Every row gives one point. To make a cloud, some directions were put in groups of two or more. Within a group, all points are equally far from the middle, so they leave a hole (a ring in 2 directions, a hollow ball in 3). The other directions are filled evenly. Then the cloud was stretched, turned, moved and blurred a little. How many holes are there, and how many directions does each take, smallest first?
In the rows, 128 means zero.

Cloud, 14 rows:
[[137 204]
 [181  91]
 [108 188]
 [177 159]
 [152  78]
 [199 136]
 [192 116]
 [201 103]
 [166 137]
 [194 172]
 [162 121]
 [176 115]
 [117 127]
 [ 99  68]]
Holes: 0

Cloud (13 x 2):
[[ 75 128]
 [ 93  92]
 [ 87 191]
 [170  87]
 [110 198]
 [172  93]
 [101  83]
 [126  65]
 [ 86 102]
 [ 99 197]
 [ 82 108]
 [157  70]
 [ 72 150]]
Holes: 1 (2)

Cloud, 19 rows:
[[152 140 146]
 [ 46  79 156]
 [150  74 150]
 [144  66  76]
 [ 97 115  70]
 [109  47 128]
 [ 49 114 130]
 [ 52 103 119]
 [120 155 101]
 [ 97  49 147]
 [134 154 130]
 [133 122  58]
 [ 72  62 116]
 [135  67 161]
 [156  69 134]
 [ 74  75  93]
 [121 115  57]
 [ 63 103 200]
 [157  65 105]]
Holes: 1 (3)

Cloud:
[[ 25 188  84 127]
 [155 140  75 184]
 [129 198 136 182]
 [170 145 142 135]
 [ 52 153  81 105]
 [205 113  61 147]
 [142 137 168 159]
 [131 138 189 156]
 [117 112 188 150]
 [ 41 140 146 154]
 [ 41 134 127 147]
 [ 81 107 164  53]
 [ 87 138 157 170]
 [ 46 165 134  93]
 [114 180 177 100]
 [104  89 126 147]
 [ 60 107 147 132]
 [142  68  73  51]
 [127 205 166 162]
 [128 211 130 174]
 [151  91  80  59]
 [179  69 127 138]
 [164 167  90 171]
 [127 193 130 129]
 [106  65 155 122]
 [160  22 145 109]
 [197  97 147 117]]
Holes: 1 (2)

Cloud (30 x 4):
[[161  52 103 154]
 [172  98 100  93]
 [ 97 180 171 127]
 [115  49  68 132]
 [196 126  90 135]
 [ 86  91 105  81]
 [ 73 232 118 116]
 [ 66 178 162 106]
 [ 61 183 139  87]
 [139 118 128  68]
 [174 105 123 152]
 [167 111 136 106]
 [177  96  97 154]
 [ 60 163 100 167]
 [ 42 118  91 136]
 [ 77 191 130 162]
 [ 70 107 154  85]
 [ 88 226 151 110]
 [ 89 198  83 155]
 [ 59 158 172 124]
 [126 157 160 157]
 [ 67 172 165 134]
 [113  69  84 205]
 [132  53  89 195]
 [ 53 191 129 105]
 [117 159  63  75]
 [142  81  92  88]
 [117 149  64  74]
 [117 110  53 144]
 [ 91  97 177 112]]
Holes: 1 (3)

Cloud:
[[165 194 130  56 158 162]
 [127 173 157 158  39 153]
 [ 85 239 129 151 136  67]
 [158 109 106 198 168 179]
 [ 81 121  83  85 154 159]
 [151  88  76  85 116 147]
 [130 170 195 213  93 126]
 [134 185 150  60 132 163]
 [ 85  95 150 121 138  55]
 [202 167 100 125  98 174]
 [101  78 130 161 100  84]
 [ 92 172 106  48  80  94]
 [143  86  79  66 118 130]
 [224  77 163 137 132 188]
 [171 117 197 129 122 189]
 [110 153 179  67 109  98]
 [202 110 163 130 177 149]
 [117  53 166  83 144 155]
 [234  85 128 181 154 140]
 [173  94 176 131 152 156]
 [ 87 232 101 170 103 102]
 [129  87 165  83  66 140]
 [140 149 179 149 151 199]
 [194  72 103  57 140 143]
 [182  91 115 118  67 211]
 [138 151  91 166 196 128]
 [164 189 139 181 153 213]
 [213 161 140  96 139 141]
 [127 131  95  89  77 210]
 [ 18 130 116  71 144 130]
 [203 110 110 139 146  68]
 [132 156 124 151  37 159]
 [ 85 212  98  85 130 122]
 [229 119 140 170 152 107]
 [184  77  91 144 138 126]
 [128  71  99 103  98 138]
 [ 44  81 110  50 154 110]
 [236 155 137 137 177  96]
 [186 213 135 158 128 104]
 [156  70 167 132 161 191]
 [ 61 115 164 151 136 123]
 [122 135 167  59  84 121]
 [139 193  89 105 105 150]
 [144 178  37  86 172 127]
 [155 115  51 137 146 108]
 [ 91  87 124 141 145 127]
 [182 169 153  69 192 134]
 [177 193 148 109 166 109]
 [ 97 145  66  48 106 111]]
Holes: 1 (3)

Cloud:
[[ 66 179  85  99 126 101 149 127]
 [143 121  74 186 110 186 113 157]
 [163 136  93 100 103 229 147 125]
 [183 150 199  62 101 177 117 170]
 [119 164 160  80 185 102 141 107]
 [165 179 106 158  74 155  87  63]
 [167 159 138 147  59 146 133 201]
 [ 57 149  77  80  82  94 137 128]
 [150 160 116 179 170 211 159 109]
 [143 117  49 174  60  94 104  94]
 [170 137  75 117  56 138 188 186]
 [103 114 154 137 129 120  42  69]
 [178 170 182 143 113 167 218 125]
 [137 132 107 220  57 146 170 160]
 [116 167  72  59 135 122 116 134]
 [108 177 129  87 110 183 175 107]
 [213 122 174  81 121 147 179 138]
 [137  93 118 161 118 179  80 132]
 [200 104 204 102 158 158 121 117]
 [ 75 115 112 171 147 216 144 117]
 [122 105 105 143  41 100 215 109]
 [ 92 139  97 119 151 165 153  50]
 [144 115  95 209 119 185  82  81]
 [139 108  43 153  76 125  83 118]
 [151  78 114 180  56  70 190 116]
 [148 119 107 155  89 144 175  34]
 [188 122 136  77  37 140 188 163]
 [179 150 133 204 108 164 218 169]
 [102 129 130 212 153 118 176  51]
 [ 79 179 133 190 158  99 108 143]
 [176 147 220 156 101  87 142  77]
 [ 68 171 101 163 183 115 105  85]
 [141 114 106  33  63 176 132 112]
 [153 168 128  51 148 187 138 184]
 [176  99 157 162 115 191 188  46]
 [149 148 100  52 105 199  89  91]
 [100 114 134  95 112  80 188 207]
 [105  66  87 171  84  72 153 132]
 [151  89  79 124  19 116 143  85]
 [ 64 155 113 109 146  61 105  95]
 [184 130 154 129  49  55 143 116]
 [ 78 125  81 191  55 125 170  99]
 [239 160 159 137 102 160 138 109]
 [170 102 201 160  62 118 176  62]
 [ 84  67 102 121  87 151 211 129]
 [102  71 139 196  96 105 214  88]
 [187 154  95  69  83 158  82 146]
 [195 125 117 172  88 140 218 168]
 [120  84 162 200 182 136 158  73]
 [114 106 183 120  99 210 177  89]
 [103 109 200 122 177 139 206 145]
 [117  79 146 139 140 171 170  28]
 [107 125  64 139  58  63 142  92]
 [163 180 105 136 144 203  74 124]
 [157  97 110 193 116 113  75  62]
 [ 89 191 174 148 131  98 139 130]
 [136 101 152 113 176  94 122  77]
 [189 134 129  98 126 217  87  93]
 [ 91 181  99 143  81  70 107 135]
 [ 83 104 143 133 200 130  94  74]
 [ 62 131  64 178 163 106 125 117]
 [137 102  82 162 100 117 206 186]
 [ 78  72 154 202 136 105 167  85]
 [140 122 125  90  48 129  92  43]
 [147 132 161 227 101 185 202 122]
 [159 120 179 177 111 128 185 207]
 [ 55 110 159  80 127  85 159 121]
 [ 86 100 118 100  92 131 189  58]
 [170 132 191 135 120 168  69 132]
 [179 188 112  94  94 132  63 107]
 [208 178 141 169  55 145 167 139]
 [ 54  84  86 189 134 149 161  76]
 [117 102 104  28 126 129 128 139]
 [106 169 117  60 109 194 156 116]
 [140 138 104 158 143 213 197 149]
 [159 104 151 202  81 108 194 187]
 [224 148 143 180  68 130 107 131]
 [174 175 189  97 112 178 121 194]
 [127 155 133 131 114 239 164 138]
 [135 137  94 247  94  94 139  94]]
Holes: 1 (8)

Cloud:
[[120 107  89  99 128 109 234 173  93]
 [167 143 119 104 156 154 149 105  77]
 [163  74 125 107 171 123 117 188 169]
 [179  67 163 181 170 153 128  48  73]
 [ 92  77  57 110 142 108  95 184 148]
 [142 150 137 145  55 234 174 119 120]
 [162 122  58 121 202 150  86 117 103]
 [149 121  47 102 113 119 120 107  67]
 [184 101  86  92 149 206 112 127  66]
 [152 179  87  90 124  89 139 211 132]
 [188 127 100 118 111 135 168 167 108]
 [149 188 162 156 114 182  78 101 155]
 [152 119  78 100  50  93 116 195  95]
 [185 129  35 126 144 171 128 187 112]
 [ 66  88  72 150 168 101 141 124  85]
 [181 207 157 132  83 128 101 146 193]
 [241 131 128 129  91 129  66 169 117]
 [170 165 150  88 122 183 176 145 118]
 [172  42  74 145  84 147 148 121 138]
 [ 76  99  66 126 103  61 180 106 142]
 [193 128 128 201 185  96  82 108  56]
 [166 170 127  97  87 145  66 191 180]
 [ 90  75  96 121 137 192 151  90 124]
 [206 142 150  73  91 165 163 120 129]
 [169 183 176 192 114 165  87 134 190]
 [118 194  94 176  75 196 149 158 179]
 [149 160  64 199 119 107 141 109  52]
 [110 118 231 118  97 141 195 143 176]
 [104  38 206  88  84 108 179 121 147]
 [157 124 144  37 125 131 148 148  95]
 [177 168 118 126 188 130  76 139  77]
 [198 123 106  75 155 147 145  87 124]
 [140  85 116  62 141  37 190 206 138]
 [ 84 132  40 153 169 102 214 191 121]
 [112  83  89 175 129 127 216 144 113]
 [139 115 187 118  69 169 130 178 139]
 [133 148 184 147  80 134 147  84  62]
 [148 121 125  84 195 159 107 153  51]
 [ 87 113 140 124 135  85 127 123 159]
 [153 128 235 136  60 142 130  59 132]
 [128  71  87 113 118  39 155 165 141]
 [157  94 148 115  71 152 168 128 219]
 [163 201  57 153  75 161 123 150 131]
 [131  55 215  82  82 134 143 100 160]
 [161  30 127 158 119 205  99  53  97]
 [124  39 149 135 134 107  96  79  93]
 [192 170 123 173  84 121 102  82  80]
 [113 125 149 122 142 174  60 124 150]
 [134 132 165 107  64  94  88 179 171]
 [187 194 129 119  86 177  63 105 176]
 [151 124 152 123  17 190 181 100 115]
 [ 93 164 154 131 103 166 122 109 131]
 [190  69  40 109 106 129 122 167 113]
 [176 190  87 231 100 142 128 102  67]
 [173 122 128 112  64  89 214 148 106]
 [196  99  92 129 113 167 186 108 106]
 [128 112 161  95   7 161 187  97 114]
 [134 178  83 114  73 153  86 165 148]
 [ 89 112 160 134 176 157 113 110 135]
 [ 44  70 127 138 129 152 239 129 111]
 [ 93 190 151 131 115 127 117 152 135]
 [152  66 125 151 100 169 113  34 132]
 [149 177 136  72 106  83 108 149 122]
 [ 88  94 132  29  64 189 140 187 134]
 [167 135  95 187 161  97 168 150 109]
 [173 147 188 179 109 169 149 160  76]
 [143 147 186 199  72 114  94 112 139]
 [181 179 177 112 128 142 197 163 131]
 [138  97 130  67 194  71 130 129 104]
 [ 73  84  96 133 139  82 154 193 144]
 [208 107 139 177 125 129  80 105 200]
 [148 212  90 186  84 176 117 105 115]
 [113 164 162  29  85 110 189 137 131]
 [ 98 136  19  99 147  70 177 146 115]
 [185  99 156 122 150 139 145  99  56]
 [ 91 115 146 117  69 212 165 158 117]
 [ 80  83 211  98 115 153 136 129 117]
 [119 148 163 168  94 136  97  99 148]
 [ 74 145 149 155  52 152 170  83  80]
 [137 140 149  94 102 187 116 125  83]
 [ 86  62 145 163 159  66 148  91  58]
 [151  92 166 108  59 215 105 151 113]
 [134 117 135  48 152  94 197 139  92]
 [150  84 109  80  64 107 153 197  74]
 [183 121  85 169 158 120 135 138 159]
 [ 76  65 121  96  80  91 221 169 172]
 [131  88  48  45 173 103  94 153  88]
 [127 136 154  67 148  99 217 146  87]
 [119 172 117 136 105  49 157 168  79]
 [107 164 139 180  71 121 142 116 173]
 [138  47 226 145 106 149 145 110 133]
 [124  60 109 107  99 236 103  92 142]
 [146  81 183 194 108 197 177  64 138]
 [ 81 172 121 136  86 188 154  91 147]
 [114  49 169 112 185 111 175 173 102]
 [161  78 181 160 157 193 118  60 133]
 [143 165 141 174  71 207 151 150 177]
 [163 138 130  96 161  63 202 193 144]
 [109 139 147 192 100 202 114  61 121]
 [130 119 122  95  89 156 155 119  51]
 [156 150 116  99 176 132 142 234 103]
 [171 101 121  85 146 141 176 149  94]
 [137 171 153 219  87 171  84  97 110]
 [149 102 155 189 159 134 155 144 159]
 [ 88  38 157 116 138  98 164  95  86]]
Holes: 2 (2, 2)
